Rows are points. Each table stands for the endless flat space through its points: a line for two points, a plane for three, and so on. The two share one point or none. Which?

First:
[[-26  33  36 -19]
 [  3  32   5 -34]
 [ -4  32  13 -32]]
Second (2 x 4):
[[ -6  40  20 -22]
 [-16  24  22 -38]]
They share: [-11  32  21 -30]

First:
[[-27  16  17   6 -26 -24  18  37]
 [-32 -19  32 -14  39  -4 -57 -23]
 [-44   1  36 -14  19  16 -21  -7]]
Second (4 x 8):
[[-64  -9  40  -3  12  -2 -21   0]
 [-34 -18   1   6  38 -34  -3   2]
 [-41   2  39 -13 -16  -4 -42 -10]
 [-48 -23  32 -27  25   1 -31   3]]
They share: no point

First (2 x 11):
[[ -1  18   5 -13  28  29   6  -9 -24   5   4]
 [  8  24 -13 -34  28   2  -3 -27  -3   8 -17]]
Second:
[[ -1  15  -7 -19  25  17  -3 -35 -14   7  -9]
 [ 23  31   9 -43   9   5  -3  -3  10   7  -9]]
They share: no point

First:
[[ 39  15  14  24  -2  -5   2  27  25 -60  31 -25  51 -24   0  59 -55 -15]
 [ 63 -17  46 -22 -16  28 -15  30  -8 -40  21 -34  62  -2 -23  21 -73 -17]
 [ 21  19 -16  28 -12  -4  29  10  14 -37  24   3  40 -51 -14  69 -38 -10]
 [ 15 -21  -2 -44  -6  33   0 -19 -21 -18 -11   7  49 -38 -24  -1 -21 -37]
 [ 35 -33   2 -38 -36  50  23   8 -34   8  -3   8  60 -50 -57  13 -53  -9]]
Second (2 x 18):
[[ 12   4  20 -50 -20  18 -13  -1 -33 -36  28   5  -2 -49 -54  -7 -10 -45]
 [ 20  -2  10 -40 -20  22   1 -13 -29 -24  12   7  16 -37 -36   9 -24 -35]]
They share: no point

First (4 x 24):
[[ 13  30  33  60   2   0  -9  43  29  26  -7 -24 -12  -6  16  23  32 -36
   55  -7 -17 -25 -26 -17]
 [ 27 -11  22  -6  36 -24  18   7 -18  25  38  21 -13  27  35 -15   3 -25
   27 -31 -27  13   6  20]
 [ 29  18  13  -4   2 -24 -21 -29  17  46  13  36 -24  62  20  -1  -4  16
    7 -63  -1  -1 -10  59]
 [ 21  54  21  60 -26   8 -33   7  53  42 -31 -12 -16  26   8  27  24  -8
   43 -43  15 -37 -30  15]]
Second:
[[ 34  20  30  26   1 -34  -8  -5  13  46   5  22 -31  23   1   6  36  -2
   31 -25 -15  -5 -31  -1]
 [ 22  21  27  19   3 -27 -17  11   1  24  18  14 -25  19  11  17  24  -7
   27 -31 -26  -4 -19  10]
 [ 32  15  29  29   5 -25  -7  -5  21  52   8  18 -31  27   5  -1  30  -5
   29 -19 -20   0 -37   4]]
They share: no point

First (2 x 24):
[[  8  -4   6   2   9  28 -30  -2 -37   4  -3  -4 -12  23  30 -24  21 -21
   38 -26  33 -10  25 -27]
 [ 16   0  16   2  21  16 -24   0 -23 -12 -11  -2 -24   9  28  -8  11  -5
   28 -30  25  -6  11 -31]]
Second:
[[ 10  -4  24   0  36  10 -26  -4  -9 -20 -21  -5 -30  -2  18  -3  11   8
   15 -42  21  -1   8 -37]
 [ 26  -4   0  24  24 -14 -26  -4 -41 -32  11  11 -22  22  30  -3  15  -8
   39 -22  25  11   8  -5]]
They share: no point

First:
[[ 21 -11 -45   5  18 -27 -35  -2  -6   8 -29   7 -11  37 -10  47 -20 -18
   39  30   5 -34 -29   7]
 [-35 -47 -19 -23 -22 -46 -55 -35 -66  19  14 -28  20  32  52  25  53 -58
   56  18 -17 -73 -71 -53]
 [ 10   3 -33  -3  27 -15 -16 -18  -3   2 -32  15  20   4  -2  20 -16  18
    7  11  45  23  -5  26]
 [  8  -3 -37 -19  11 -37 -18 -30  -9  -8 -22  -5  24  20   6  22  -6   2
   27  11  17  -7 -29   8]]
Second (4 x 24):
[[  7 -17 -30 -20  33 -47 -55  -9 -45  39   1  -5   5  33  38  47  14  -8
   58  26  -8  -5  -9 -32]
 [-11 -19 -30  -9   7 -30 -36 -27 -37   1  -7 -11  28  18  13   7   3 -11
   26  20  16  -5 -25 -23]
 [ 22  -7   3 -39   6 -54 -61  -7 -41  28 -48 -16  -6  41  37  41  49 -29
   31 -38  -4  -4 -41  -3]
 [ 13  -4   3 -27   0 -48 -58 -13 -53   7 -51 -28  18  32  16  14  46 -20
   13 -53   5  11 -47 -12]]
They share: no point

First:
[[  0 -37  -9   8 -14  31   4 -26 -52  31  25 -45 -26  -9 -17   0 -30   0
  -22 -36 -19  27  12  40]
 [-24 -17  17  11  23   6  -9 -22 -15  26  30  14 -27 -11 -16  14 -24  -6
   -4 -22   0  35  -5  18]
 [ -9 -16   0  16  10  15  -3 -27 -18  25  41  -4 -27 -12  -6   9 -18 -13
  -19 -29 -13  19   8  26]
 [-19 -11   7  17  13  10  -1 -35 -16  17  34   7 -31 -22 -10  20 -24 -16
  -12 -29 -12  19   1  17]]
Second, 4 rows:
[[ -4 -25   4   3  -6   2 -12 -39 -24  17  48  11 -36 -24 -18  40 -49 -21
  -35 -25 -31   5  14 -22]
 [ -6 -30  26  27  18  26  24 -56   9  28  47   5 -49 -53  -3  12 -23 -31
   -2 -25 -41 -16   5  -7]
 [-28 -14  -8  26   2  23  -3 -26 -43  28  14  -7 -23  -3 -14  21 -37   2
  -15 -41  -7  50  -8  34]
 [  5 -14  22  -1  -3  -5 -12 -50 -28  22  49   1 -19 -48 -25  22 -26 -27
  -10  10  -6  14  36 -10]]
They share: no point

First, 2 rows:
[[ -3 -20  39  12   0  11 -15  23  -2  33 -12 -26   6 -33 -37  32  -3  24
    2 -25 -33   0 -24 -17]
 [-35 -20   7 -16 -36 -17  -3  23  30   1 -48  -2 -10 -29 -17  28   1  20
   26 -17 -17  -8 -32 -29]]
Second (4 x 24):
[[-10  -7  27  -8  -8  -8  -1  22  11  29 -29  -1  -4 -29 -19  32   3  21
   20 -19 -25  -2 -41 -18]
 [ -5 -26  39 -22 -14 -13   7   5  12   9 -44 -20 -22 -55 -11  54   7  20
    2  -1  -5 -28 -30 -13]
 [-34 -22   9  16 -26   7 -25  37  17  17 -20 -16  14 -14 -43  11  -9  24
   20 -37 -40  13 -20 -33]
 [-39 -46   8  17 -43  15 -16  28  22  -7 -32 -31  11 -38 -36  31  -5  26
    7 -16 -32  -9   3 -33]]
They share: [-19 -20  23  -2 -18  -3  -9  23  14  17 -30 -14  -2 -31 -27  30  -1  22
  14 -21 -25  -4 -28 -23]

First, 3 rows:
[[-52 -23 -22 -39 -33   6  20  25 -41 -35  45  -6  23  -5  46   5   0 -63
   14  21 -24   9 -27 -37]
 [-43 -15 -18 -31 -27  11  13  25 -35 -29  38  -4  18 -10  40   3  -2 -56
   15  26 -26   7 -19 -28]
 [ 18  33  -2  13  -1  46 -30  11   9  15  -1 -10 -13 -19  12 -23   4 -39
   22  57 -40   3  17  27]]
Second, 4 rows:
[[-39 -12   5 -26   4  17   1  49 -25 -36  30  12   3 -32  13  15 -10 -40
   19  24 -23  -1  -2 -24]
 [-51  12 -43 -23 -35   2  -2  28  11 -63  15  30   0 -35  37 -18 -49 -55
   13  -9   4  -4  13 -30]
 [-53   6 -35 -33 -37  10 -32  42 -11 -41  31  16  26 -45  37  12 -19 -39
   25  11 -18 -28  17 -12]
 [-35  10 -19  -2 -10  -3  45  17   5 -64   6  22 -33 -18  29 -33 -54 -64
    3  -4   9  29 -10 -44]]
They share: no point

First:
[[ 27  -4  -5  -6 -29  -1   4  10  -1 -37  17  18  -8  25  11  60 -13  15
  -43  -2  14  14 -36 -12]
 [ 17 -23  -5  17 -20 -26 -24   2  19 -51  -3  10 -11   0  20  27 -40  -1
  -46  -6  18   6  -9 -19]
 [ 22   6 -20  19 -29  -6 -16  15  -6  -2   7   8 -38   5  11  30 -28 -20
    2   8  34   4 -21  -2]]
Second, 6 rows:
[[ 44 -40 -34  14 -25  -1  -4  21  24 -33 -18   7 -11  18  20  22 -27 -11
   10   5  38   7 -31  -5]
 [ 14  12 -36  21 -52  -9 -10  -1 -16  -8  -4  25 -25  39  17  27 -19 -49
  -55  17  26   6 -27  19]
 [ 78  18 -66  35 -78  10  28   5  24  -7 -52  52  21  52   1  30  -8 -33
  -35  15  26  45 -26   6]
 [ 25   8 -10 -10 -43 -15 -29 -22  -1 -10 -20  60 -22   9  -6  75  15 -37
  -31 -20  -9  16  -9  18]
 [ 29 -57 -15   2  -5   1 -16  20  13 -49   5 -15 -33  -8  35  27 -41   5
   27  -2  50   2 -18 -14]
 [ 19  10  18   3 -14 -23 -31   1   9 -22  12  23 -27 -25  -4  61 -21  15
  -14 -21   2  11  -3 -25]]
They share: [ 21  -5 -13  15 -26 -12 -16  10   3 -23   5  10 -25   6  14  33 -30  -9
 -20   2  26   6 -19  -9]

First:
[[ 12  30 -22 -39  32   9 -27  -7  17 -18 -14  -7 -22   9 -16  44  -2 -12
  -46  29  57  27  -7   0]
 [-26   7 -37 -37   9  41  -2 -12 -27 -29   0 -15 -76  45  -8  40  -7 -66
  -20  58  97 -20  -3  16]
 [-24  40 -18 -10   5   3 -34 -34  13 -10  -8 -15  -7  -5 -25  47 -13 -13
  -41  -4  32  17 -23 -13]
 [  0  30   8   0  25  23 -26 -14   5 -32  -8  25 -21 -25 -11  17 -21  13
  -35 -12  -6  47 -23 -63]
 [-26  91  23 -49   3  41 -68   0  15  -5   0  57  -4  -9  -2  52  29 -18
  -44 -20  19  10 -69 -68]]
Second (3 x 24):
[[-35   6 -24 -33  12  15  -5  -3 -20 -53   3  25 -17  10  -3  42   3 -32
  -56  -4  33  16 -19 -31]
 [-35  45  -6 -15  27  30  -8 -33  -5 -38  -6  16 -32  13 -21  39   3 -29
   -8  -4   6  49 -19 -52]
 [ 21  15 -10  13   5  16 -42 -21  13   4 -12 -30 -42 -25 -17  13 -53  13
  -40  28  52  -1 -11  -2]]
They share: [-14  24 -12  -9  15  21 -20 -21  -2 -26  -6   1 -32  -2 -15  30 -18 -14
 -32   8  30  22 -16 -28]

First (6 x 24):
[[ -31   19   28  -40  -63   31   23    2  -53  -52   39  -25  -43  -11
    -6    1  -29  -16  -34   -9  -18   -4  -31  -25]
 [ -54   21    0  -43  -29   -8    9   14  -11    9  -44  -36   10  -10
   -11  -14   10   14   23   12   15    4    9   41]
 [ -35   -5   20 -100  -14  -19    1  -17   -5  -26  -52   -3  -27  -32
   -20   -2    6   41   -2   25   57  -34  -15   16]
 [ -26    8   31  -48   22  -17   19   21   39   56  -33  -19  -30   14
   -48   30   52    6   24   76   45  -53   21   26]
 [ -14    1   28    5  -23   -8    5   34  -11    1   36  -26   -4   38
   -29   34   32  -50  -23   10  -13  -16   -7  -33]
 [ -58   56   18  -28  -53   52   52   18  -31   14   12  -52  -47  -13
   -10  -14  -25   -1   18   29  -23    3    7   37]]
Second, 6 rows:
[[-37  16  42 -63   0 -31  14  36  -4 -31  -7 -47 -40   6   2   9  -3 -33
  -48 -11  10  -4 -44 -19]
 [-27 -40  13 -49 -14  31  60  12  18   0 -39 -62 -46  -2 -16  50 -37 -62
   -2  45  36  17 -51  -3]
 [-63  16  70 -55 -40   1  38  -2  -6   5   9 -45  -2 -12 -24 -11  19 -21
  -42   3  -4 -14 -20 -25]
 [-28  14  -5  17 -36  45  25  -7 -36  32  38 -28 -76  38 -52  81 -46 -28
   12  89  25 -56  33   2]
 [ -9  26  -6 -21   0   3   8  24  20   1  51  49 -16  -2 -62  -1  67  15
   24  15 -12 -54  28  23]
 [-22  -4  66 -80 -14 -29  15  44   7 -35 -28 -32  10  -7   9 -27  50  -6
  -31 -36  -7  25 -52 -21]]
They share: [-29  11  31 -32 -24   6  20  16 -11   0  13 -23 -29  11 -27  20  10 -14
 -11  23   5 -22  -5  -8]
